Every row gives one point. Examples show where two turns around zero, p and q, send a point. Write where each new point lands after one turn and then the other. Backwards means that the second turn is done in reverse. Each puzzle has new turns, and all numbers are rounded.

Turn p:
[ 0.49  2.23 -3.55] => [1.05 4.03 0.68]
[-0.62 -1.55  0.72] => [-0.74 -1.18 -1.17]
[ 0.72  0.59 -1.24] => [0.91 1.25 0.09]
[ 1.71 -0.28  1.10] => [ 1.52 -1.36  0.26]
[-2.35 -0.88  0.50] => [-2.41 -0.46 -0.73]
[ 0.04 -0.10  2.46] => [-0.34 -2.28  0.87]
Turn q:
[-1.09  0.60  0.71] => [-0.12  1.36 -0.45]
[ 3.38 -0.96  1.34] => [ 0.38 -1.24  3.53]
[-0.08 -0.30 -1.52] => [ 0.04 -1.19 -1.00]
[-3.41 -0.21  0.44] => [-1.80  2.01 -2.14]
[ 1.21  0.87 -0.96] => [ 1.51 -0.93  0.07]
Where do these land?
p, then q: [-0.47  0.56 -0.35] => [ 0.27  0.74 -0.19]
p, then q backwards: [2.79 1.01 0.10] => [2.08 2.12 0.06]
q, then p: [ 0.07 -4.80  0.40] => [-4.39 -1.33 -1.46]
q, then p: [-0.74  1.45  0.84] => [0.80 0.80 1.44]
q, then p backwards: [-0.54  0.45 -0.93] => [ 0.32 -1.08 -0.32]
p, then q: [-1.11  1.31 -0.06] => [-0.09  1.71 -0.19]

Turn p:
[ 1.26 -1.34  0.75 -1.79] => [ 1.03  0.37 -0.31 -2.42]
[-2.12  0.83 -1.85  1.49] => [-1.94 -1.44 -0.22  2.22]
[ 2.73 -0.46  1.19 -0.71] => [ 2.26  1.58 -0.54 -1.30]
[-2.29  0.88  0.09  2.98] => [-0.72 -1.30  1.69  3.14]
[-1.06 -1.89 -0.63 -1.80] => [-0.86 -1.62 -0.27 -2.21]
[ 1.47 -0.62 -0.59 -0.87] => [ 0.71  0.32 -1.40 -1.04]
[0.02 2.59 1.04 0.71] => [-0.46  2.09  1.04  1.62]
Turn q:
[ 1.89  1.02  1.01 -0.15] => [ 0.99  1.16  1.69 -0.70]
[ 1.45 -1.41  0.26  1.60] => [ 2.50 -0.62 -0.27 -0.05]
[-3.14  1.29 -3.17 -2.05] => [-4.52 -0.37 -2.01 -1.09]
[ 0.57 -1.64  1.33 -0.03] => [ 1.21 -1.17  0.97  1.01]
[-0.77  0.74  0.58  0.63] => [-0.17  1.00 -0.37  0.84]
Where do these land?
p, then q: [1.35 0.63 1.21 1.49] => [ 1.64  1.58  0.46 -0.71]
q, then p backwards: [ 2.11  1.93  1.41 -1.45] => [-0.61  0.83  3.21 -0.95]
q, then p backwards: [-1.95 -0.45 -2.28 -0.20] => [-0.53 -0.27 -2.80 -1.03]
p, then q: [-1.34 -0.82  1.74  1.78] => [ 2.11 -0.23  1.17  1.67]
p, then q: [-0.17 -1.29 -2.09 -1.63] => [-1.71 -2.16 -0.74 -0.77]

Turn p:
[ 0.88  0.75 -1.08 -0.35  0.48  1.68  3.45 -1.93] => [ 2.15 -0.08 -0.56 -2.56 -0.96  1.98  1.98 -1.05]
[-1.80  0.41  3.27  0.14  0.56 -0.90  0.01  0.71] => [-2.51 -1.36  1.30  1.43  0.65 -0.42  1.80 -0.11]
[ 0.01  1.43 -1.91 -0.21  0.69 -0.31  2.37  0.99] => [-0.05  0.83 -2.01 -1.75  1.31  1.60  0.89 -0.20]
[-1.21 -1.09  0.82 -0.36 -1.75 -1.41  0.15  1.87] => [-2.35 -0.07  0.33  0.59 -0.02  0.55 -0.43  2.36]
[ 2.44 -2.57  2.35  1.28  1.87 -0.73 -0.26  0.31] => [ 1.77 -1.44  0.28  1.36  0.39 -2.92  1.81  2.19]
[-0.25  2.87  0.93 -3.28 -0.09  1.29 -1.49 -0.44] => [-1.31  1.33  2.93 -1.83  0.78 -0.58 -0.58 -2.71]
[ 1.68 -0.10 -2.11  2.44  0.32  2.08  0.63  0.34] => [ 3.26  1.70 -1.57  0.96  0.04  1.08  0.30 -0.01]
[ 1.19  1.23 -1.01  0.94 -1.02  0.68 -1.97 -1.52] => [ 0.99  1.69 -0.29  0.58 -1.62 -1.00 -1.28 -1.73]
[-1.31 -2.23 -1.00 -2.16  0.93  0.22 -1.13  1.33] => [ 0.07 -1.48  1.10 -0.45  2.13  0.46 -2.51  1.28]
[-1.64 -0.71 -0.26  1.57 -1.99 -2.61 -1.78 -1.65] => [-2.03 -1.14 -1.51  1.69 -2.71 -0.74 -1.99 -0.02]
Turn q:
[-0.88 -0.71  0.72 -3.10  0.78  0.01  0.94  1.57] => [-0.24 -1.88  0.23 -2.83  1.37  1.18 -0.50 -0.41]
[ 1.14  1.06  0.65  0.81 -1.88  0.79 -2.09 -1.78] => [ 0.86  3.20 -0.67  0.76 -1.63  0.53  0.14 -0.49]
[-2.48 -0.03 -1.80  0.02  0.25 -2.10  2.47  2.51] => [-2.73 -3.25  0.35 -0.66  0.25 -1.32 -1.25  2.08]
[ 2.68  1.09 -0.82 -0.27 -0.98  0.36 -1.63 -2.64] => [ 0.76  3.51 -2.17  0.57  0.22 -0.37  1.14 -0.67]
[-3.26 -0.50 -0.45  0.36  0.24 -1.29  0.04  2.62] => [-1.85 -2.73  0.89  0.24 -0.46  0.73 -2.47  1.10]
[-0.54 -2.18 -0.85  1.46 -0.64 -0.39 -0.41 -1.57] => [-1.15 -0.46 -0.59  2.06 -1.21 -0.28  0.76 -1.69]
[ 1.85 -0.27  0.67 -0.60  1.54 -0.28 -0.08  2.35] => [ 2.27 -1.08  0.04 -0.82  1.61 -0.87 -1.38 -0.12]
[ 0.05 -0.45  1.56 -1.18 -0.24  0.80  2.95  2.95] => [ 1.26 -2.64  1.38 -3.22 -0.48 -0.71  0.07  0.75]
[ 1.20  1.04 -0.71  0.90  0.59  2.65 -1.38 -2.42] => [ 1.56  2.22 -0.83  1.93  0.21  1.32  2.28  0.46]
[ 0.24  0.95  1.03  1.57  0.34 -0.54 -0.81 -3.59] => [-0.73  3.10  1.35  1.96  0.13 -0.20  1.24 -1.01]
Where do these land?
q, then p: [ 2.41 -2.41  1.19  1.18  0.51  0.28 -2.26 -0.23] => [ 2.15  0.42 -1.36 -0.01 -2.69 -2.15  0.33 -1.14]
q, then p: [-0.71  2.32 -0.07  0.99 -0.27  1.99  1.47  0.27] => [-0.94  1.77  0.72  0.08  1.23  0.87  1.56  1.97]
q, then p backwards: [-1.41  2.18  0.69 -0.08  1.37  0.49  0.93  2.32] => [-0.08 -2.89  0.20 -2.17 -0.38  0.63  0.36  1.35]
q, then p backwards: [-0.30 -2.73  1.29 -1.02 -1.32  1.41 -0.61  0.84] => [-1.12  0.30 -1.09 -0.05  0.22  0.97  1.10 -3.21]
q, then p: [ 1.64  0.26  1.36 -3.16 -0.76 -0.07  0.41  0.29] => [ 0.10 -0.11  1.15 -3.34  0.62 -0.88 -0.78 -1.07]
q, then p backwards: [ 0.64 -0.03 -3.03  0.97  0.07 -1.12 -0.92 -0.81] => [-0.16  0.33 -0.27  2.44  0.30 -2.07 -1.02  1.30]
p, then q backwards: [ 0.73  0.67 -1.24  1.68 -0.02  1.88 -4.21 -0.11] => [ 2.11 -0.36  1.35  2.44  0.57 -1.82 -3.26 -0.09]
p, then q: [ 0.31 -0.29 -0.78  0.41  1.09  0.43  0.57  0.20] => [ 0.79 -0.28 -0.70  0.22  0.89 -0.53  0.63  0.03]
q, then p: [-0.96  0.35  0.74  0.72 -1.92 -2.57  1.38  1.01] => [-3.24 -0.70  0.82  0.51 -0.62 -0.63 -1.53  0.56]
p, then q: [-2.36 -0.31 -0.14 -1.70  1.26 -2.73  3.24 -3.78] => [-2.23 -2.95 -2.60 -1.77 -0.87  1.82  2.21 -3.15]

Turn p:
[-0.33  1.41  1.71  0.70  2.63  0.40  0.74  2.11  2.20] => [ 0.68  0.23  2.98  1.63  0.22  1.97 -0.08  2.54 -0.24]
[ 2.55  1.28 -2.08 -0.64  1.79  0.45  0.44  1.21  1.37] => [ 2.11  0.35 -1.04 -0.23  0.97  0.17  0.40  3.60 -0.12]
[-0.52 -0.91  2.59 -1.12 -0.66 -1.37 -0.47 -2.82 -0.27] => [-0.32  0.11  1.80 -1.35  0.47 -0.90 -0.48 -2.94  2.13]
[-1.56  0.40 -2.30 -0.25  1.99  3.86  0.23  0.52  0.29] => [ 0.05 -0.60 -2.09 -0.04  0.59  4.40  0.21  1.19 -1.14]
[ 1.96  0.55 -1.68  1.12  1.70  1.63 -2.55  2.70  0.70] => [ 2.48  0.45 -1.46  1.67  0.68  0.70 -2.09  2.40 -2.39]
[ 2.09 -1.18 -2.40 -0.62 -0.03  2.07 -1.16  2.00  0.76] => [ 2.51 -1.67 -2.86  0.78  0.00  0.23 -0.88  1.60 -0.93]
[-1.99 -0.46  0.64  1.74 -0.97 -0.52  0.81 -1.65  1.94] => [-1.10  1.30  0.53  1.62 -1.39  0.86  0.85 -1.44  2.16]
[-3.34 -0.80 -0.04 -0.65 -1.38 -2.43 -0.22 -1.17 -0.17] => [-3.69 -0.18 -0.03  0.27 -0.07 -0.73 -0.65 -1.60  2.05]
[ 0.22  1.28  0.84 -1.26 -2.72 -0.73 -0.09 -1.04 -2.33] => [-1.12  0.02  0.15 -2.98 -1.51 -1.98 -0.31 -1.31 -0.49]
[ 0.99 -1.12 -0.71 -0.31  0.52 -0.34  0.44  0.16 -2.50] => [-0.04 -0.85 -0.81 -0.64  1.63 -1.26  1.00 -0.57 -1.53]
[ 0.53 -0.02  0.46  0.71 -1.83 -1.79 -0.02 -2.42 -2.74] => [-1.00  1.49 -0.20 -1.63 -0.08 -2.64  0.81 -2.69 -0.39]
[-0.59 -0.44  2.95  0.59 -1.05 -1.22  1.85  0.39  0.75] => [-0.54 -0.65  2.99  0.91 -1.50 -0.83  1.23 -0.78  0.88]
Turn q:
[ 2.70 -0.78 -2.39 -0.12 -0.96 -1.96 -2.95 -1.76  1.19] => [-0.10  1.08 -2.47 -0.91 -1.10 -0.17 -0.69 -2.52  3.93]
[ 0.03  0.32  1.96 -0.43 -0.68  0.14  1.97  1.72 -0.92] => [ 1.57 -0.39  1.63 -0.55  0.82 -1.20 -0.11  1.61 -1.42]
[ 0.37 -0.35  0.42 -1.55  0.50 -1.71  0.55 -2.60 -0.03] => [-0.09  1.25 -0.58 -0.73  2.04 -0.48  1.75 -1.72  0.46]
[-0.24  1.71 -1.81  1.84 -0.86  1.37  0.40  2.08  1.67] => [ 0.09 -1.82  0.52 -0.20 -2.85  1.67  0.01  2.11  0.75]
[-0.46  0.83 -0.77 -0.84  2.94  1.97  2.28 -0.95 -0.28] => [ 0.02 -0.11 -1.53  0.45  1.49  2.49  1.82  1.18 -2.29]
[ 0.89  1.11 -1.90  2.36  0.15 -2.61  1.92 -0.17 -1.94] => [ 0.40 -0.28 -2.17 -0.08 -1.78 -2.67  2.92  1.28  0.21]
[-0.16  0.07  0.91 -0.43 -0.45 -1.99 -0.75  1.45  0.99] => [ 0.10  0.30  1.53  0.45  0.50 -1.09 -0.38  0.61  2.06]
[-0.50  1.50 -0.70 -1.59 -2.04 -1.46 -2.11 -1.50 -0.09] => [-2.40  1.42  0.27 -2.51 -0.08 -0.61 -0.22 -0.83  1.80]
[-1.29 -2.55  2.64 -0.18 -1.20  1.86  1.14  0.52 -0.46] => [ 0.97 -1.66  2.31  0.40  1.16 -0.54 -1.49 -1.35 -2.65]
[ 2.60 -0.82  1.26  1.25  2.63  1.54  0.55 -2.50 -1.24] => [ 2.35  2.23 -2.22  1.38 -0.07  0.84  0.71 -1.73 -2.53]
[-1.66  0.74 -1.13 -1.42 -0.19  1.59 -0.02  2.46 -0.48] => [-1.46 -1.55  0.27 -0.56  0.54  0.86 -1.62  2.56 -0.56]
[-2.27 -1.77  1.50  1.12  0.16  1.27 -2.99  1.27  1.59] => [-1.44 -0.48  2.43  2.87 -0.69  0.91 -2.71 -1.17  0.23]
Where do these land?
q, then p: [ 1.99  2.11  1.26 -0.54  2.11  1.13 -1.38 -0.34 -0.78] => [ 0.23  1.52 -0.39 -1.70 -1.17  0.73 -0.95  2.26 -2.31]
p, then q: [-2.70 -0.88  1.85  0.20  1.89  2.54  2.82 -1.85 -1.56] => [ 0.58 -0.62  0.49 -0.40  1.80  2.34  1.06 -1.51 -4.70]
q, then p backwards: [ 1.86 -0.27 -1.52  1.12  1.33 -0.90  0.50 -2.19  0.25] => [ 0.62 -1.38 -1.87  1.31 -1.11  1.17  1.02 -1.88  0.31]
p, then q backwards: [ 1.07 -0.31 -1.50  0.83  1.63 -0.70  0.82  2.39 -0.18] => [-0.81  0.13  0.31  0.04  2.30 -0.34  1.84  1.51 -1.38]
p, then q: [-1.31  2.97 -2.06 -1.31 -3.16 -0.20 -0.31 -0.91 -1.27] => [-3.57 -1.52  0.65 -2.90  1.22 -0.09 -0.78  0.92  1.48]
q, then p: [ 0.74 -0.40  1.14 -3.05 -0.86  0.73 -0.92  0.82  0.02] => [ 1.14  0.05  0.81 -0.79  1.87  0.85 -2.63  0.61  0.00]
p, then q backwards: [ 0.90 -1.98  0.99  0.09 -0.42 -0.12 -1.93  1.64 -1.07] => [-0.16 -3.03  0.93  0.64 -0.53  0.69  0.31  0.85 -1.20]
q, then p: [-1.17 -0.90 -1.50  0.96 -1.61 -2.67  0.92  1.80  0.85] => [-0.15 -1.41  0.78  2.89 -0.07 -1.40  0.62 -0.35  2.54]
p, then q backwards: [-0.65 -2.60 -1.43 -0.14  0.25  1.87  0.56  1.48  0.87] => [-0.19 -1.76 -2.18  0.86  1.88  0.96  1.27  0.57  1.02]
p, then q backwards: [-2.10  0.95  1.97 -0.34 -1.49 -1.74 -2.47 -2.61  2.90] => [ 0.77  0.08  0.66 -0.19 -1.72 -1.14 -5.07  0.37  2.17]
q, then p: [ 1.35  1.31  0.80  2.17  0.34  0.05  1.40 -0.22 -0.03] => [ 0.69 -0.13  0.05 -0.94 -1.71 -1.70  1.61  0.57 -0.94]

Turn p:
[ 0.26  0.14  1.08 -1.23  0.08 -0.55 -3.60 -1.74  0.69 -0.65  2.01  0.98] => [ 1.41  0.24  0.71 -2.94  1.13 -2.61 -0.77 -0.33  0.94  1.11  1.67  0.28]
[-1.63 -1.77  0.51  1.78 -2.41  1.69 -0.06  0.72  2.30 -0.54 -0.08 -3.98] => [-1.70 -3.07  0.46  0.71 -2.35 -2.30  0.12 -1.14  0.58 -1.69 -1.93 -2.79]
[ 0.27 -1.10 -1.27  0.41  2.26 -1.33  1.32  0.22 -0.18 -0.45 -3.02  1.98] => [ 0.23  0.85 -0.80 -0.40  0.30  2.99 -1.33  1.76 -0.41 -1.26 -1.83  2.10]
[-0.15 -0.69  1.42 -1.11  0.06 -2.38  0.52  2.85 -0.14  1.81  3.37 -1.18] => [-0.36 -0.59 -2.22  2.60  1.60 -2.76  0.55  0.37  0.62  3.18 -0.70  0.22]
[-2.01  0.56  0.37  0.37 -1.42  1.48 -3.57 -0.17  0.04 -0.66 -1.81  0.38] => [ 0.46  1.16  1.95 -1.64 -2.92 -1.01 -1.18  0.64  1.82 -0.70  0.70 -1.31]
[-0.34 -0.64 -0.48  1.57 -2.37 -0.61  1.22 -2.48 -1.19  0.73 -2.68  3.11] => [-0.66  2.00  2.84  0.44 -1.15  0.49 -0.54  0.89 -2.34 -2.55  0.13  2.89]
[ 1.72  3.12  0.34  0.28 -1.00 -3.13  1.05 -0.11  0.89  0.61  1.23  0.57] => [-1.05  1.85 -1.04  1.39  3.30 -1.20  1.43 -0.15  0.64 -1.29  1.71  0.91]
[-0.97  0.07 -0.46 -1.20  1.49  0.73 -2.08  0.88  0.12  1.06  0.06 -1.47] => [ 0.78  0.33 -1.25 -0.53 -1.12 -0.09 -1.34 -1.19  1.44  1.68 -0.36 -1.30]
[-3.36 -0.19  1.81 -1.65  2.15  0.54  1.37 -2.85  0.42 -1.25  2.54  0.75] => [-0.71 -0.58  1.99 -1.58  3.00 -0.07 -2.39  0.50 -2.59  2.52  0.03 -2.39]
[-0.02 -0.55 -3.51  1.38  0.48  1.12  1.11  0.27  0.07 -0.90  0.18 -0.84] => [-1.82 -1.23 -2.07 -0.92 -1.65  1.79  0.48 -0.42 -1.36 -0.81  0.13 -0.22]
[ 1.16  0.40 -0.38 -0.13 -3.18 -0.41 -0.62 -0.37 -0.45 -3.25  1.61  1.18] => [-1.24 -0.33  1.32 -2.19  0.16 -1.54  3.39  1.37  0.00 -0.37  1.58  0.78]
[ 0.86 -0.51 -1.58 -1.44  0.90  0.43  0.46  0.26 -0.60 -0.30 -1.48 -1.36] => [ 0.25  0.25 -0.85 -0.71 -0.67  1.98  0.91 -1.26  0.25  0.34 -1.73  0.08]
[ 3.19  1.27  1.67  0.97  2.04  0.22  0.66  1.50 -2.05  1.50 -0.84 -1.24] => [ 3.78  0.22 -1.75  2.88  0.59  1.54  1.46 -0.33  0.34 -0.46  0.21 -0.27]
[ 1.02 -0.11  0.47  0.02  0.92  2.20  2.23  1.02  0.06  2.30 -1.10  1.12] => [ 0.63 -1.09  0.71  2.90 -0.22  2.79 -0.80 -0.72  0.05  0.29  0.38  1.02]
Turn q:
[ 1.79 -2.33  1.39 -1.41 -3.34 -0.81 -1.11  1.01  1.20  1.06  1.13  0.54] => [-1.08  1.01  1.35  0.41 -0.85  2.79  0.89  3.94  0.56  0.32  1.04 -0.51]
[ 0.03  0.89  0.74  1.02 -0.76 -0.11 -0.81  1.61  3.11 -0.41 -0.77  1.31] => [-0.82 -0.31 -0.88  1.90 -1.53  1.51 -2.20  0.37  1.44 -0.10 -0.59 -1.08]
[-2.30  0.15  0.16  0.11 -2.99  2.89  2.05  0.00 -1.19 -0.02  1.46 -0.47] => [ 2.79  1.07 -1.51  1.07 -0.20  0.30  1.71  0.47 -2.86 -1.48  1.19 -1.80]
[-1.01 -0.41 -0.10 -0.90  0.84 -0.55 -1.05 -2.00  0.59  0.39 -3.13  0.36] => [-0.15 -0.61  1.78 -1.51 -0.53  0.18 -1.02 -1.10 -0.60  1.49 -2.62 -0.83]
[ 1.29  0.45 -1.65 -0.81  0.21  0.09 -0.11 -1.32  2.18  1.18  1.68 -0.91] => [ 0.79 -0.47 -0.59  0.31  0.02 -0.20  1.02  0.52  1.73  3.22  0.92 -0.11]
[-0.10 -1.11 -0.83  4.49  1.00 -0.65 -0.63  1.29 -1.05 -1.54  0.47  1.29] => [-1.48 -2.32 -0.04  2.52  2.04 -1.61 -1.91  0.38 -0.66 -2.21  0.19  1.06]
[ 1.10 -1.60  0.46 -1.48  0.91 -0.67  3.05 -0.39 -1.25  0.60 -0.83  0.00] => [ 1.20  1.05  2.32 -0.45  0.39  0.18  2.30 -0.72  0.83 -0.98 -1.02  1.64]
[ 1.16  2.10  0.52  2.78  0.40 -1.58 -0.89 -1.33 -0.75 -0.09  0.63  0.53] => [-2.09 -0.44  0.33  1.44 -1.12 -2.46 -1.15 -0.77 -0.61  0.69  1.37  1.24]
[-0.69 -0.86 -0.90 -0.78  0.08 -1.12  0.75  0.90  0.75  0.64 -2.81 -4.59] => [ 0.97  3.09 -0.72 -1.25  1.60 -1.16 -0.29  1.21  0.89  1.06 -3.91  0.00]
[ 1.49  1.64 -2.47 -1.16 -0.23  1.60 -1.36  0.44 -1.27  0.02  0.18  0.82] => [-0.28 -1.52 -2.40 -1.04 -0.21  1.42  0.70 -0.42 -1.17  1.25  0.66  2.00]
[ 2.07 -0.18  1.38  1.90  1.83  1.03 -1.37 -1.16 -0.75  1.05  1.09 -0.17] => [-0.19  0.06  1.57  0.30  1.14 -0.55 -1.90 -0.64 -0.25  1.15  2.81  1.68]
[-6.63  1.84  1.58 -1.49  1.09  1.46  2.67  1.20 -1.60  0.28 -2.77 -0.37] => [ 1.52  2.62 -1.31 -1.46  0.34  0.03  0.39 -4.81 -2.03 -3.30 -2.84 -3.85]
[ 0.64 -0.62 -0.96 -0.62  1.09 -0.93 -0.88 -0.07 -1.20  1.19  1.75  0.90] => [-1.66 -1.00  0.51 -0.57  1.47  0.20  1.54 -0.25  0.28  0.65  1.36  0.58]
[ 1.13  0.04  0.67 -1.64 -0.13 -0.66 -0.33 -0.17  1.22 -4.34  1.92  0.75] => [ 0.46 -2.23 -0.44 -1.68 -2.55 -0.64 -0.07  1.82  2.44 -1.77  1.44 -0.04]
Where do these land?
p, then q backwards: [-0.48 -0.30  1.05  1.00 -0.04 -0.40  2.70  0.19  1.53  1.22  0.68 -0.57] => [-0.97 -0.62 -1.06  2.98  0.17 -0.48 -0.28  0.83 -0.06  0.44 -0.15  1.41]
p, then q: [-0.63 -0.93  0.86 -0.02  0.02 -0.18 -1.62  0.59 -0.55 -0.30 -2.95 -1.26] => [ 0.11  0.99 -0.57  0.02 -2.35  0.78 -1.44  1.36  0.18  0.52 -1.74  0.99]
p, then q: [-0.55 -0.39  0.00  1.41 -3.51  6.38 -2.06 -0.09  0.10 -1.38  2.29 -2.20] => [ 1.83  3.18  2.83  0.07 -0.15 -1.57  2.95  5.58 -0.33 -0.54  1.38 -2.37]
q, then p: [-1.10 -1.90 -0.11 -0.02 -1.16  0.44 -1.83 -0.33  1.02  0.72 -1.50  2.08] => [ 2.03 -1.05  0.89  0.85 -2.59  0.03 -0.24 -0.26  0.15  0.56 -1.30 -1.54]
q, then p: [ 2.56 -2.14 -0.99  0.26  0.88  0.53 -3.15 -1.57 -0.12 -0.23 -0.39 -1.20] => [ 1.91 -0.14 -0.24  0.98 -0.26 -0.41 -2.06  0.61  1.89  3.18 -0.03  2.01]
p, then q: [ 1.06  1.63 -1.13 -0.50  2.71  0.06  0.53  0.26 -0.81  0.20 -1.84  1.71] => [ 1.68 -1.23 -2.16  0.03 -0.13  1.76 -0.98 -1.33 -0.29  0.86  1.78  1.09]
p, then q backwards: [ 1.75  1.89  2.62 -2.08  0.11 -2.67  0.23 -2.32  1.46  1.04 -2.99 -1.57] => [-1.65 -1.97  1.07  0.53  3.38 -0.04  3.67  1.93 -0.28  1.47 -1.72 -1.76]
q, then p: [ 0.35 -1.24 -0.79 -1.30  0.42  1.08  1.24  0.51  0.41 -2.19  2.98  0.17] => [-1.11 -3.31 -1.28 -0.68  1.55  0.57  1.34 -0.03  0.29  0.54 -0.53  1.22]
q, then p: [-0.98  0.14 -0.20 -1.18  0.90 -0.96  1.04  0.06 -1.65  1.99  0.25  1.04] => [-0.36  0.36  1.27  0.36  1.56  1.22 -0.53 -0.41 -2.14 -0.03 -0.52 -1.36]
p, then q: [-3.19 -0.23 -1.37  0.48  1.77 -0.67  0.44 -0.58  0.30 -0.60  1.75  1.91] => [-2.13  0.31 -1.88 -2.18  2.42  1.07  0.34 -0.51 -1.21  0.01  0.61 -1.23]
q, then p: [ 0.03  2.55  1.76  1.34  0.54  0.35  1.87 -0.03 -3.52 -1.41 -0.51  2.60] => [-0.44  0.97  2.43 -2.80  0.59 -1.27  1.83  2.10 -3.23 -0.72  1.01  0.35]
p, then q: [ 0.84  0.89  0.22  0.57 -0.85 -1.22 -1.11  3.01  1.08  1.47  1.81 -1.13] => [-0.84 -1.37 -0.36  2.80  0.90 -1.58  0.75  0.84  1.74  1.28 -1.21 -0.98]
p, then q: [ 0.32  0.03 -1.92  0.02 -1.79 -2.73  1.74  0.29  0.76 -0.53  0.41 -1.57] => [ 0.35 -1.20 -0.45  0.23  0.00 -1.68  1.12 -1.99 -0.43 -1.25 -2.82 -1.23]
